Each row of a before or after table is a point. One or more steps were done to the points. Then noise was added and the rows were shuffled. The steps act on columns, c1 being the first. What was done? A step turns or swaps two columns, mirrors them in a line or flattens them onto one, adds a multiple of one to another, or multiplies or shifts one. Angles are multiples of 10 degrees, from the lower column toward the higher: turns from -170 to 170, lines from 10 to 170 but not 90. Use the fewest steps. Two steps may share a column if one is a turn and the other turns, adds or multiplies; they go together, in the order done. Otherwise the lowest column goes first.

Before:
[[  2  -1]
 [  9  11]
 [-11 -19]
 [-16 -19]
 [ 17   9]
 [ 56 -27]
 [-14 -20]
 [-18  36]
 [ -4  -8]
 [ 19  20]
 [ 12 -21]]
After (11 x 2):
[[ 14   1]
 [-25  -2]
 [ 16 -61]
 [ 15  37]
 [ -8 -24]
 [ -9  -2]
 [-25   0]
 [  0  -4]
 [ 29  -1]
 [-22  -3]
 [ 19  -7]]
Steps: turn c1 and c2 by -50 degrees

Before:
[[ -9  -6   6  -2   2  -8  13   9]
 [  1   4  -5   0 -19 -12   4  -2]
 [ -2  12 -11  -3 -11  -9  14   0]
 [  1  11 -20  -1   0 -19  12  12]
 [ -3   0  -3 -13   2 -10  -4   5]
 [ -2   8  -1   7   2  -9  18  18]
 [ -6  -4  -1  19 -12  -8   1   6]
 [ -5   7   5   0  -6  -6   3  -5]
 [ -2  -1 -11   4   1 -19  19  11]
 [ -9 -16  -5   7  10 -28  -7  -1]
 [ -5   9 -21   2 -14  16  -6  -7]
 [ -4  -1  -8   6   4  -1  10  -8]
 [ 12   2   0 -20   7   0  -2  -7]
 [  1  -3 -21   1  -9  -5  -1  -7]]
After, 14 rows:
[[  1  18 -20  -3   0  20  12 -10]
 [ -2  13  -1  21   2  20  18   1]
 [  1   6  -5   0 -19   4   4 -11]
 [ -6  -6  -1  57 -12   9   1  -4]
 [ -5  11   5   0  -6  -1   3  -8]
 [  1  -5 -21   3  -9  -3  -1  -8]
 [ -9 -25  -5  21  10  13  -7 -25]
 [ -9 -10   6  -6   2  12  13  -2]
 [ -4  -1  -8  18   4  -6  10  -5]
 [ 12   3   0 -60   7  -6  -2  -4]
 [ -3   0  -3 -39   2   9  -4  -6]
 [ -5  14 -21   6 -14 -14  -7  11]
 [ -2  20 -11  -9 -11   5  14  -8]
 [ -2  -2 -11  12   1  19  19 -11]]
Steps: multiply c2 by 1.6; multiply c4 by 3; mirror c6 and c8 in the line at 60 degrees

Before (14 x 12):
[[-10  -6 -20 -10   8 -20  21   8  18 -14  -9  19]
 [  2  -6  18 -14  -2   4  11 -23  16  -8   9 -14]
 [-17  -5  12   1  19   3  21 -16  -9  33 -10  18]
 [ 44   7   2   3   0   8 -11 -15  18 -15  -6   2]
 [  3  13 -14 -17  -6  18  21 -17  11  -3  -4  22]
 [-13  -4  -4 -20 -15  12 -25 -18 -15  42  -6 -14]
 [-20   9   8   0  14   4   4   4   0 -15   4  17]
 [-17   3 -21 -20   0 -12  14  23  -3   4  -9 -13]
 [-16 -14  -8  -3   7   3  12 -20 -12 -17  -1  18]
 [ -2   1  17 -20   3   9  -3 -19 -18  -9 -32 -27]
 [ 60  12  22   0 -56   9  -5 -20  18   9 -15  18]
 [-15  32 -36 -13  -5 -36   9 -11  24 -18 -11   5]
 [ 14   5  15 -46  13 -28 -18  -1  18   9  -2   9]
 [ -2  -5   9  -7   7   5   3 -10  35 -17 -15  20]]
After (14 x 12):
[[  6   9   9  -4  19   5 -20   4  17 -10   1   4]
 [-29  11  22  16 -55   8  54 -19  19 -11  -4 -14]
 [ -8  -6   8  11  13   4  -7 -12  25 -15 -11 -32]
 [ -8  32 -34   7   3 -36 -28 -11   9 -18 -17 -23]
 [ -7   7   2   6   5   7  53 -16   5 -13   1 -15]
 [-14 -15  -9   0  13   1 -30 -21  15 -13  -4  15]
 [ 26   4  15 -16   9 -28  40  -1  13  14 -43 -16]
 [  7  -1  18  23   6   8   4 -17 -29  -7 -29  13]
 [-36  -5 -20   6  13 -21 -41   8  24 -11 -14 -14]
 [-43  13 -15  -3  -4  17 -28 -18  21  -5 -17  -7]
 [ 56  -7  -4   0 -28  11  29 -18 -15  33 -20  13]
 [-16   5 -20   1  -1 -11 -35  23 -13   4 -21   1]
 [-21  -6  19 -13   0   4 -16 -22 -10  -8  -9 -20]
 [-29  -5  13   9   8   4 -45 -16  14  38  -2  13]]
Steps: multiply c7 by 2.5; turn c1 and c7 by 130 degrees; turn c4 and c11 by 70 degrees; turn c5 and c10 by 20 degrees; turn c9 and c12 by -80 degrees

Before, 11 rows:
[[ -3 -13  -2   4 -36   9 -13  13 -22  15   2  16  11  -7   3 -34  -2   2
   16   1   4  19  25   9]
 [-11  22 -28  19 -25 -47 -27  15  10   0  -9 -27  -4 -19  18  17  -7  10
    5  15   9 -11  15  14]
 [ -1 -13   7 -24   8 -27 -18 -27  17  36  11   5   3 -24  -1 -22 -11  14
  -12   0  25  -8  10 -16]
 [-17  12 -17 -17 -17 -10 -15 -13  27  -1   5   4 -24  14  21 -40  11   3
    1  -4  -9   1  11  18]
 [ -6  -2 -32 -39 -15 -12  -4  11 -26 -31   6  -6  -5   6  -7  49  10  -9
    1   2  -6 -20   6  -4]
 [ 32 -11  -4 -13 -20   2  -9  14 -12 -10  15 -11 -17 -13  -5  36   0   1
    2  -6   5   6  27 -12]
 [ 21 -28  -5  -4 -15  -2  13  20   2  -3  16  16   4 -46  12  -4  -2  13
   16  -9   2  19  44 -30]
 [  8 -13  -3 -13 -25 -21 -16 -26  12 -16  27  18 -26  35   9  25 -43  -2
  -14   1  15  29 -37  -6]
 [ 28  20 -10   0  20  14  13  -9  17   4  -9  24  12  -6  -9 -25 -31   2
  -11  11  22  16 -18  27]
 [  7   0   7  24 -18  -5 -13   9 -20 -60  51  -4  -5   8  -3 -48  -2  36
    4  15  19   3 -17   1]
 [ 14   6   4  -3   2  11  11   0  -3  38  21  15   9   6  20   6  11 -39
   -1  29   1 -38 -17  -4]]
After:
[[-15  13 -20 -16 -17 -10 -15 -13 -48  -2   4 -12 -24  14  23  14  13   4
    1  -5  -9   1  11  20]
 [  1 -12   6 -22   7 -26 -18 -24 -27  36  10  -5   2 -24   0   5 -10  15
  -14  -1  26  -8  12 -14]
 [ -9  22 -28  18 -27 -45 -27  15   3  -2 -10  17  -3 -19  20 -22  -7  11
    5 -25  10  -9  13  11]
 [ -3  -3 -32 -41 -14 -12  -5  11  54 -32   5   1  -4   9  -9 -19  11 -10
    1  -6  -6 -21   4  -5]
 [ 34  17 -11   0  21  14  15  -6 -28   4 -10  -7  13  -9 -10   8 -33   3
  -13  15  20  17 -18  30]
 [ 13  -1   7  24 -20  -3 -15  10 -15 -61  52   8  -5   8  -5  48  -3  35
    3  -9  18   2 -17   0]
 [  6 -13  -4   6 -35  12 -13  13  -6  17   3 -15  12  -5   5  42  -2   4
   15   2   4  20  21   8]
 [ 13 -14  -2 -14 -23 -21 -16 -27   7 -16  28 -10 -27  35   9 -28 -46  -2
  -13  11  15  30 -36  -7]
 [ 12  -9  -4 -11 -18   1  -9  15  31 -11  12  26 -18 -10  -6 -20   0   2
    3  19   5   5  27 -10]
 [ 15 -27  -4  -4 -16  -3  14  20  -4  -5  15  -6   6 -44  13   1   0  14
   15  23   4  20  44 -29]
 [ 34   6   4  -5   0  10  10   0   6  39  22  -4   8   6  22  -3  11 -40
   -1  -8   4 -41 -16  -5]]
Steps: turn c1 and c12 by 150 degrees; turn c1 and c20 by -140 degrees; turn c9 and c16 by -140 degrees

Before (11 x 64):
[[  9  26 -29  23 -29  22  19  27 -24  23   8  22  -2  -5  -1 -11  17  27
   -9  28  -6   0 -20  26 -37  -7   2  11  14 -12  20   9  -7 -18 -22   2
   20  14  -7  -4  -1 -13  10 -34 -30  11 -22  22   9 -17 -11  -3  -2 -12
    1   1 -16 -19  -1  -9 -31  -6 -17  21]
 [-11  35 -19  26  13 -12  12   6  16  21  19  -2   1 -35  41 -13  25  28
  -30   3   6 -30  26  14 -24  23  45 -16   4  22 -21 -18 -12  22 -18  16
  -11   4  12  19  24 -20 -22 -19 -49   0 -23 -14  40  41 -42 -15  14 -14
   12  -5   4 -30  -7 -26 -34   1  12 -25]
 [-40  -9  13  21  21  -2 -24 -20  36 -24  -3  16  35   2  -6   2  13 -45
    7  11  19  41 -31 -33 -18  -8 -26  -7  33 -21 -29 -35  33 -15   8  23
  -24  -9 -25 -10 -14 -10  -7   9  15   3   4  17  -3  39 -15  11  11 -25
   21  -4  49  -9 -35   9  12  22  32   6]
 [  7   9  -5  -7 -14   8  17  22 -10   3   4   8  16   9  -6  -1  -7  10
    3 -22  -9   9  -5  37  -8 -32  -4  13  45 -12  -1  15   4 -21 -25   7
   30   8  -5 -13  18   0  22 -25   9  -8  11  39 -16 -14 -31  -4   0 -11
    6  -3   6  -4   7   9  -2 -11 -25  16]
 [ 24 -34 -42 -17  13   3  -7  -4  -5  -5 -29  27   5  14  11  12 -10   8
   -7 -17 -15  19 -20  -2   6 -33 -22  13  46 -11   5  18   2  -4 -18  -9
   18   0  -9   6   4  33  14  -7  -5   1   7   4 -12 -27   0  39   1 -14
   -2  17   6  27 -16   8  14  14 -19   4]
 [-26 -22  18  40   5 -29 -28   4   7 -23 -36  27  22 -21   6  22   3 -28
  -13 -12  26  30  -9 -39 -44  -6 -14  -2  23  -8 -32 -48  33 -28   8   9
  -14 -38   3   0 -23  13  -7   0  13  -5  17   4 -20  40 -11   3  11  -5
    7 -13  37 -31   0  19   0  30  48  10]
 [-27  20   5  55  36 -57  -6 -26  28   0 -37  -9 -26   4  28 -22 -29  -2
  -46  16  34   2   9   8 -18  25  15 -32 -12  39 -22   1  47   9   1 -12
  -18 -20  32  33  27  23 -21 -20 -24 -17 -12 -33  37  35  -5 -28  17 -14
   12   8  21 -30  -5  -2 -28   7  23 -34]
 [ 13  13 -42 -13  -3  -1   7  13 -19  -8  -5   9  15 -14  -3   1   0   2
    8 -23  -9  33 -10   3   0 -22  14  16  14 -29  12  13  -5 -25 -20  17
   10  11 -11  12  22   2 -14 -25 -30   6  -5  29   4 -15  -2   0  -9  -9
   -8  22 -15  -1  -8  12  12  -9 -10  14]
 [ 29 -14 -21 -22  -5  -1  -2 -14  -2 -19 -16   1  21  25   6  -2  -6  -8
   -4 -22 -42  27 -29 -10   2 -19 -19  27  30  -6   3   1  10 -26 -10 -13
   30  16  -8  18   6  25  33 -20   7  11  42  24  12 -29   3   4  -5  -3
    6   5  -4  -9  -6   4 -15   0 -17  11]
 [  1  18  -7 -12 -13  -5   2  15  22   7   8  25  17 -13   0   9   0   5
    1  -2 -28  14 -23  -6  -2 -15  -4  14  26  -8   9  -1  -2  -7   2   5
   32  24  -8 -26   8   2  18 -14 -16   8  -4   8  -6  -8   1  20  -2 -19
   -1  21  -7 -15   8   2  15 -33  -7  25]
 [  1  21 -10  34  -1 -52   9  -4  15  19  25 -40 -12 -28  25 -36  35  29
  -16  27  34 -20  26  22  -4  15  39 -27 -13  24  -7  -9  -9  20 -14  10
   23  14  21  34  28  -3 -14 -30 -36  -8 -37 -37  12   4 -21 -32  -2 -25
   11  -7  -2 -24  -6 -31 -37  -7  -3 -24]]
After, 11 rows:
[[ 10  26  34  25 -28  18  21  28 -22  23   7  21   0  -5   0  -9  17  27
  -11  28  -4  -3 -20  26 -38  -6   4   9  15 -11  19   7  -7 -18 -21   1
    7  15  -7  -5  -1 -11  10 -34 -31  11 -25  23   8 -18 -13  -2  -1 -13
    2   4 -15 -19  -3  -9 -32  -4 -16  22]
 [ 29 -14  39 -24  -6   0  -2 -14  -3 -18 -16  -1  19  24   6  -3  -4  -8
   -8 -20 -41  26 -29 -10   3 -17 -19  26  31  -8   4   0  10 -28 -11 -11
   -2  17  -8  19   5  24  36 -18   9   6  42  25  12 -29   4   4  -5  -3
    7   4  -6 -11  -4   3 -16   2 -17  12]
 [-27 -25 -23  39   4 -30 -27   5   6 -23 -38  29  24 -23   6  21   3 -27
  -16 -13  27  28 -12 -41 -43  -4 -11  -3  25  -6 -32 -45  31 -29   8  11
   -4 -37   5  -3 -23  13 -10   3  12  -6  16   6 -18  41 -11  -2  11  -5
    8 -14  36 -28   0  19   1  29  50  10]
 [  3  24  24  34  -1 -54   8  -5  17  18  25 -42 -12 -30  26 -36  33  27
  -21  24  37 -21  23  22  -1  15  37 -28 -11  25  -9  -6  -8  19 -14  12
   -5  15  20  34  28   0 -18 -33 -35  -8 -37 -34  11   3 -21 -32  -4 -23
   11  -6  -1 -23  -6 -31 -36  -5  -3 -21]
 [  1  15  29 -13 -11  -6   2  15  23   7   7  26  19 -13  -1   8   0   4
    2   0 -27  15 -22  -5  -1 -14  -1  15  26  -9  11   0   0  -6   2   6
  -11  26  -9 -27   7   4  19 -12 -16  10  -4   7  -5  -8   1  21   1 -18
   -2  22  -5 -15  11   1  14 -34  -6  25]
 [-27  19 -16  54  35 -55  -8 -23  28  -3 -37 -11 -24   2  29 -21 -26  -2
  -62  17  34   3   8   8 -17  23  14 -32 -12  39 -21   0  46   9   0 -12
    5 -21  35  35  24  27 -22 -21 -25 -15 -10 -34  36  36  -5 -27  16 -14
   12   7  22 -29  -3  -3 -26   5  20 -35]
 [ 24 -32  41 -20  13   7  -7  -3  -5  -4 -31  27   4  12   9  12 -11   7
  -10 -18 -17  19 -20  -4   5 -32 -23  12  49 -10   5  18   4  -4 -18  -9
   18   3  -9   6   7  31  13  -4  -3   2   8   4 -14 -24  -3  38  -1 -13
   -3  16   6  28 -16   8  15  13 -21   6]
 [ 13  15  36 -13  -3  -1   8  13 -14  -8  -6   7  18 -15  -2   3  -3   4
   11 -20 -10  32  -9   1   0 -22  15  15  16 -29  11  13  -5 -26 -23  20
   18  11 -12   9  24   4 -16 -26 -29   9  -7  28   4 -16  -2  -3  -7  -7
   -9  20 -16   0  -6  11  14  -8 -10  16]
 [-12  34   5  27  14 -14  10   4  16  25  18  -1   1 -36  41 -13  26  28
  -39   1   6 -30  29  16 -25  24  47 -18   6  19 -22 -20 -12  23 -17  16
   17   4  14  17  20 -22 -21 -19 -51   1 -22 -16  40  39 -43 -13  15 -15
   12  -6   4 -31  -5 -26 -36   1  12 -28]
 [-39 -10 -26  20  20  -4 -24 -17  34 -24  -2  17  34   2  -7   2  13 -45
   11  12  18  41 -31 -31 -15  -8 -27  -8  33 -20 -29 -35  31 -14   9  20
    4 -11 -25 -11 -15  -8  -3   9  17   3   3  17  -4  42 -17   9   9 -24
   21  -2  49 -14 -36   8  12  21  35   3]
 [  8   9  28  -9 -17  10  14  22  -9   2   3   8  16   9  -6   0  -8   8
    3 -22  -9   8  -4  36  -7 -31  -6  14  46 -10  -3  13   4 -19 -25   7
  -11   7  -8 -12  17   0  21 -26   8  -7   9  39 -18 -14 -30  -5  -4 -10
    6  -1  11  -5   8  10  -1 -11 -24  14]]
Steps: turn c3 and c37 by -130 degrees; multiply c37 by 0.7; multiply c19 by 1.3

Before, 12 rows:
[[-13  -7 -24  30 -36 -52  -5  -7   3  18 -26 -15  -6   8  27  14  20 -17
   21   2   6   5  36   9  32  11  36  37  17 -25 -24 -44  23   8  32  16
    0   9  24 -35 -29   2   6  24 -30  16 -26   0 -17 -54 -16 -29  24   2
   36  27  34  -2   3 -20 -15  32   7  15]
 [  3 -20  26   9 -15   0 -23   8 -18  12  16  52  23  -9 -15   8 -16   3
   41   1   6   0 -27  -7   0  10  42  14 -27 -29 -36  -8 -30   5 -16  12
   20  26   1   4  18  17  20 -22 -40 -10   5   7   0 -42  43  12   4  -7
    3   7  32 -28  52  17 -18  25  18  26]
 [ -8  25  22  34 -36  -1  16   9   0 -19  40  26 -19 -10  -5  22 -24  -9
  -18  -2 -17 -38 -24   0   2 -26 -14   9 -21  19  15   8  -9  40  -2 -29
    4  -5 -30 -14   4  -5 -30  13  19   2 -15   6 -10  -2 -16  25 -20  30
   15  16  27   5  50  -1 -21   0  27   5]
 [-28  11  25 -16  15  -3 -19  13  23 -16 -17  -9  -5 -42  19 -38 -11 -18
   42  34 -32 -18   9  26  27   5   8   6 -32  -3   4 -28   8 -10 -29 -13
   15  11  -9 -25  -7  12   6  21  -4 -12 -15  37 -19  -6   0   8   4 -11
   -8  25  22 -38  60  19 -22 -15 -22   8]
 [ -1  35 -20 -19   8 -29  -8  -6 -32 -11  39  36  34  -8  24  24  -1   4
   42 -16  19 -10  20  32  -3 -24  42  -2 -17  12  19  22 -42  -4  24  15
  -39 -40 -22  18  30   5 -23   8 -14  -6   4  10  27   4  14 -32 -30  22
  -18 -38  -6 -17   9  15  -8  -3 -11 -24]
 [-10 -27   2  51 -40  13   4  15  -9  18  43  43 -21   0 -19   8 -15  27
   11  16 -18   3   6 -22 -22   8  40  13  -3 -37  28  -3 -17 -14  30 -26
    1  -7  31   0 -12 -49   6 -30  14  -3 -32  -2   2 -36 -17 -15  12 -18
  -20  -4  41 -10  45 -27  15  -7  -1  13]
 [-11 -20  -6   6  -9 -49  41   9  10   6 -21  30 -13   8   7   4  27  22
   27 -11 -18  15 -13  31  18 -18 -24 -17  20  11  13  -4 -37 -10   2 -28
    0  -6  12   2  25  12 -11 -20  -9  -3  13  49 -38 -17  20   3  -5   8
  -34  22  21  -3  54 -16  29   2   6   2]
 [-44  36 -22 -16 -13 -42   0 -23   3  34  24  15  27 -40   8  27 -31 -14
   40 -22 -26  16  -4 -28  38  22 -20  18 -33  10   6  16   9  -1 -22 -19
   25   8  28 -15 -28 -14 -15  11  11 -18   6  37  26  -2   5 -38  -2 -21
   20   6  -9 -28  41 -20  -2 -18  16  26]
 [-43 -24  39  -5  -3 -37  25 -25  12  -7  17   0   4  -2 -14  21 -17  20
  -30  12  31 -13  18  16 -27  19   6 -13  15  -5 -23 -12  24   1   1  19
   26 -36   8 -11 -20   8   8  -2   9  20  18 -11 -29 -31 -23  -5  18  31
   14 -20  37  25  34   9  -4   4   9 -34]
 [-14 -24  21   0 -32  16   2   0  26  25  32  24  25 -42 -37  15 -28 -41
  -16 -38  23  29   7  -8  -6  20  25 -21 -30 -15   3 -44 -27  -6 -21  14
   16 -44 -13  26   6   4 -15 -11  18 -16  -6  32  -3 -26  -4 -15  27  -1
  -32 -32 -19  16  -2 -14   3  -3  22  20]
 [-34 -21  -9  19  -7 -38  -5  19 -33  -9  -6  40  -7 -19  24 -38 -36 -24
    2   8  26  33  38 -17 -29 -20  40 -22  -9  20 -31 -31 -10  31  24  12
  -27 -24 -32  10 -34 -12  -3  32 -10  35  27   1  23 -21   3 -11 -24 -24
   24  24 -26  -6  -2   2 -28  31 -27 -35]
 [-19  -8  38  -2   8  -5  -5 -52  26  32 -24  -2  37  13 -10 -33  23 -38
  -25  -3 -20 -21 -14 -14 -28 -20  11  22  -2 -39 -13   3  -3  46 -23 -12
  -18 -35 -33  32 -35  12   2   6 -46  -2 -26   0 -13   1 -22  16  18 -16
  -11   3  17   0  14  16   6 -15  18   9]]
After, 12 rows:
[[-42  30  40  -6  -3 -38  25  51  14  -6  17   1   3   0 -15  21  -3  21
  -29  -7  29 -11  16  17 -28 -22   7 -14  16  -5 -26 -14  24   2   0  20
   27 -36  -3 -10 -20   8   9  -3 -10  22  18 -11 -28  -1 -22  -6  18  32
   12 -20  39  21  37   8  -6   3   9 -32]
 [-30  -2  25 -17  16  -2 -20  -4  24 -15 -15  -8  -3 -42  20 -38  15 -18
   42  20 -31 -19   9  25  26 -28   7   5 -31  -4   6 -30   9 -10 -30 -11
   15  13   2   0  -7  14   6  21 -25 -10 -13  36 -20  12   1   6   4 -11
   -8  24  23 -39  61  18 -21 -15 -23   8]
 [-11  31   2  50 -38  13   3  22  -9  19  44  43 -22   0 -20   8  -5  29
   12  -8 -19   4   6 -24 -21 -17  41  11  -2 -37  27  -5 -18 -13  32 -26
    1  -6 -32 -15 -13 -48   7 -30   2  -3 -31  -1   2  34 -18 -16  13 -18
  -19  -5  43  -9  46 -28  13  -5  -1  12]
 [-14  -3  -4   6  -8 -50  41  10  10   6 -18  29 -14   9   9   5 -33  21
   25   3 -17  16 -12  31  18  17 -26 -16  20  12  13  -4 -38  -9   3 -28
    0  -6 -15   8  24  13 -11 -21   1  -2  13  48 -36  17  20   4  -4   9
  -33  22  20  -4  54 -15  27   1   8   2]
 [-33  39 -11  19  -9 -37  -6   3 -32  -9  -7  42  -7 -21  24 -37  13 -23
    3  30  26  33  38 -19 -29   5  40 -21  -9  21 -34 -32 -11  30  24  12
  -27 -25  21  12 -32 -12  -3  33   8  36  28   3  24  27   5 -10 -26 -25
   25  22 -26  -6  -3   2 -29  32 -27 -36]
 [  4  26  26   9 -15   1 -23  34 -16  10  16  53  23 -10 -15   8   0   2
   40  -8   5   2 -29  -7   0  -7  43  14 -30 -30 -36  -7 -30   5 -13  11
   19  26  -1  41  19  17  22 -23  -2  -9   7   7  -4  31  45  13   4  -8
    3   5  33 -30  53  16 -19  26  17  25]
 [-21 -10  38  -3   8  -7  -4  41  26  32 -26  -1  36  13  -9 -30 -22 -38
  -24  22 -20 -22 -14 -15 -30  15  13  22  -2 -40 -11   3  -2  45 -23 -14
  -18 -34  28  52 -35  11   2   6  23  -1 -27   0 -13 -42 -22  15  18 -16
  -10   4  16  -1  13  14   6 -15  20   9]
 [ -8  -5  21  35 -36  -2  17  -5   0 -19  41  26 -20  -9  -5  23  35  -7
  -16  28 -18 -41 -24   0   1  18 -13  10 -19  19  15   8  -8  40  -3 -30
    4  -4  22 -23   4  -5 -32  13 -11   1 -16   5  -9   9 -17  25 -21  32
   15  15  25   6  51  -1 -20  -3  26   4]
 [-45  -7 -22 -15 -11 -41   1  21   2  33  22  15  27 -41   8  31  45 -15
   39 -38 -25  15  -3 -28  36   4 -18  16 -34  12   7  14  10  -2 -22 -17
   25  10 -18 -13 -28 -12 -15  12 -14 -18   6  38  25 -16   5 -37  -2 -22
   21   6 -11 -26  41 -21  -3 -15  16  24]
 [ -2 -26 -21 -19   5 -27  -8   1 -30 -11  39  37  33  -8  25  24  22   5
   43  15  18 -11  20  29  -3  26  42  -1 -17  13  21  24 -41  -4  24  15
  -38 -41  18  16  30   6 -22   8  15  -3   3  10  28  -7  13 -33 -30  23
  -17 -38  -5 -16   9  14  -7  -4 -10 -23]
 [-14  -8 -25  31 -36 -52  -5  60   3  20 -27 -13  -7   8  26  14 -19 -17
   21 -16   5   5  36   7  32  -8  37  37  17 -25 -25 -44  23  10  32  13
   -1   9 -21  24 -30   2   6  24 -39  16 -27   0 -15  30 -16 -29  22   0
   35  26  36  -2   4 -20 -15  32   6  13]
 [-15  36  20   1 -31  15   1  25  25  24  32  24  26 -41 -40  15   7 -41
  -15 -34  24  29   7  -8  -5  15  23 -20 -30 -16   4 -45 -26  -7 -22  16
   17 -41  24 -14   5   3 -15 -11  30 -17  -7  33  -4  16  -3 -17  29  -1
  -34 -31 -19  18  -1 -15   3  -2  22  20]]
Steps: turn c2 and c17 by 140 degrees; turn c8 and c50 by 130 degrees; multiply c8 by 1.3; turn c20 and c26 by -130 degrees; turn c20 and c39 by 160 degrees; turn c40 and c45 by 80 degrees
